Rows are points. Examples show where two turns around zero, p and q, send a point. Write where each new point lands after one turn and then the other. Backwards means that the second turn is done in reverse. Each puzzle has new turns, and all numbers are rounded.
In the rows, zero is written as 128.

Turn p:
[130 155] => [145 149]
[159 139] => [160 119]
[95 90] => [ 79 116]
Turn q:
[138 118] => [121 116]
[161 165] => [173 107]
[113 145] => [140 147]
[ 76 102] => [ 88 171]
[152 110] => [118 100]
Where do these land?
p, then q: [ 76 132] => [148 176]
p, then q: [145 115] => [110 116]
q, then p: [162 137] => [126  93]

Turn p:
[ 99 171 129 132] => [141 167 144 156]
[122 110 134 135] => [129 119 139 113]
[120 160 117 113] => [129 158 116 148]
[126 179 118 150] => [122 148 141 179]
[144 121 149 121] => [145 109 117 125]
[148  75 118 119] => [108  96 112  86]
[137  81 130 126] => [120 100 126  90]
Turn q:
[109 154 160 146] => [106 122 145 168]
[106 143 131 134] => [103 131 135 138]
[161 126  95 157] => [134  95  87 113]
[112  82 144 113] => [147 131 172 104]
[165 127 108  93] => [161 153  96 114]
[115 137 131 126] => [116 135 133 134]
Where do these land?
q, then p: [146 133 154 120] => [121 104 135 148]
p, then q backwards: [132 135  31 113] => [ 74 196  82 121]
q, then p: [130 132 116 145] => [117 133 130 111]
p, then q backwards: [137 115 146 138] => [135 110 133 145]
p, then q backwards: [116 111 146 128] => [131 101 126 124]
p, then q: [117 144 150 135] => [144 113 119 147]
p, then q backwards: [119 127 152 117] => [147 111 131 116]

Turn p:
[101 115 126 135 161 142 131 137] => [155 112 103 136 144 116 142 134]
[109 123 149 129  61 151 128 135] => [ 58 112 113 134 119 123 123 145]
[103 117 145 128 157 151 114 103] => [146 108 115 127 170 127 118 149]
[106 125 139 124 111 115 168 114] => [101 109 137 140 147 132 150 102]
[184 130  88  66 102  88 116 140] => [117 189 189  89  91 105 142 123]
[ 93 114 124 148 145  90 121 126] => [148 101 122 130 137  98 115  92]
[127 144 111 149 115 150 130 113] => [117 130 102 112 128 155 123 124]
[225 131 133 127 102 143 116 129] => [121 153 173 112  71 177 114 168]
[ 93 162 140 136 165 102 129 136] => [154 139 112 165 155 114 114  95]
[139 120 125 137 161 147 128 146] => [163 126 116 135 119 134 139 147]
Turn q:
[148  80 133 158 130 115 160 104] => [165  73 139 138 152 122 121 139]
[145 142 131 100 132 149  94 163] => [113 170 119 128  94 114 114 151]
[154 159  75 105 102 159  96  77] => [152 162  76 116 119 137 199 148]
[ 91 115 126 153 133 126  93 147] => [ 91 121  97 128 139 142  95 125]
[101 164 123 117 160  98 103 119] => [120 148 107  97 116 135 119  76]
[108 111 150 100 120  98 126 116] => [118  97 140 117  94 144 129 111]
[141 127 153 134 142 119 162 141] => [143 123 167 138 134 115 110 119]
[150 159 163 136  91 166 123 133] => [132 165 139 185 117 146 140 144]
[115  99  91 135 158 159 164 139] => [128 124 144  88 178 120 119 162]
[128 123 135 142 113  92 159 140] => [119  98 152 145 137 106 131 106]
Where do these land?
q, then p: [101 160 129 145  80 138 147 121] => [138  99  95 150 155 161 146 114]
p, then q: [123 133 145 110 149  70 124 122] => [169 117 118 149 110 141 107  93]
q, then p: [146 125 140 154  81 109  94 100] => [127  92 103  92  94 154 142 108]
q, then p: [177 134 150 185 134 136 147 128] => [178 118 138 134  92 159  88 120]
q, then p: [ 80 114  84 116 146 165 156 183] => [149 156 115 178 175  65 138 134]
q, then p: [113 148 144  97 113 117 120 151] => [ 86 121 115 137 148 125 117 115]
p, then q: [170 115 110 121 153 130 140 119] => [146 146 163 148 110 124 136 150]
q, then p: [107 129 110 113 148 154  97 119] => [120 171 108 116 135 118 147 140]
q, then p: [134  94 140 110 148 133 127 110] => [117 134 144 121 106 116 133 164]
